Rows are points. The window is the flat piece filled in between its corners: a triangle in 3 columns, a solid with four corners in 4, and so on. A path goes straight from each point to the next, and from the last back to the first. After which points does the path pass through the window?

Window:
[[-0.09  0.18  0.69 -0.07]
 [ 0.20 -0.49  0.14 -0.06]
 [ 0.02  0.12 -0.15 -0.04]
 [-0.71  0.15 -0.18 -0.21]]
Path:
(1): [-0.60  0.06 -0.09  0.08]
(2): [-0.31  0.17 -0.19 -0.57]
(3): [ 0.07 -0.13  0.34 -0.35]
(4): [-0.07 -0.19  0.30  0.32]
(5): [-0.03 -0.28  0.23  0.14]
(6): [ 0.13 -0.27  0.19 -0.31]
(7): [-0.35  0.29  0.20 -0.42]
(8): [-0.41  0.31  0.07  0.10]
Through the window after points: 1, 3, 5

Window (6 x 6):
[[-0.24 -0.66  0.51 -0.46 -0.28 -0.05]
 [-0.15 -0.29 -0.20  0.58  0.11 -0.17]
 [ 0.31  0.57  0.47  0.53  0.16  0.07]
 [ 0.21 -0.37 -0.61 -0.11 -0.02 -0.18]
 [ 0.00  0.40  0.08  0.36  0.49  0.00]
 [-0.01  0.28 -0.16 -0.25 -0.26 -0.25]]
Path:
(1): [-0.07 -0.17  0.24 -0.07 -0.09  0.20]
(2): [ 0.08  0.11  0.19  0.16 -0.15  0.49]
(3): [ 0.06  0.09  0.39  0.28  0.23 -0.41]
(4): [ 0.06 -0.46 -0.08 -0.15  0.06 -0.61]
(5): [-0.19 -0.27 -0.13 -0.04 -0.20  0.40]
(6): [0.02 0.09 0.18 0.38 0.09 0.36]
(7): [ 0.38  0.18  0.40  0.36  0.25 -0.33]
(8): [ 0.13  0.09  0.04  0.21  0.38 -0.40]
(9): [-0.04  0.07 -0.18  0.26  0.16  0.11]
(10): [-0.09 -0.27 -0.04 -0.25 -0.37  0.22]
(11): [-0.02 -0.18  0.32 -0.22 -0.12 -0.58]
(12): [ 0.02 -0.14  0.57  0.06  0.04 -0.51]
Through the window after points: 2, 8, 12

Window, 6 rows:
[[-0.02  0.02 -0.14  0.26  0.34  0.12]
 [ 0.12  0.15 -0.14 -0.30 -0.45 -0.35]
 [ 0.23 -0.06 -0.31  0.12  0.31  0.55]
 [ 0.47 -0.23  0.39  0.52  0.09  0.60]
 [-0.14 -0.30 -0.14 -0.52 -0.08 -0.29]
 [-0.26  0.49 -0.02 -0.33 -0.26  0.12]]
Path:
(1): [ 0.38 -0.05  0.02  0.08  0.25  0.31]
(2): [ 0.34 -0.21 -0.02 -0.14  0.30 -0.39]
(3): [ 0.06 -0.37 -0.23  0.00 -0.22  0.07]
(4): [ 0.00  0.09 -0.32 -0.12 -0.36 -0.04]
(5): [ 0.25  0.29  0.41 -0.43  0.12 -0.14]
(6): [ 0.40  0.11  0.27 -0.07  0.48  0.45]
(7): [ 0.03 -0.23 -0.01  0.64  0.15  0.53]
(8): [ 0.16 -0.33 -0.10  0.28  0.00  0.33]
Through the window after points: 4
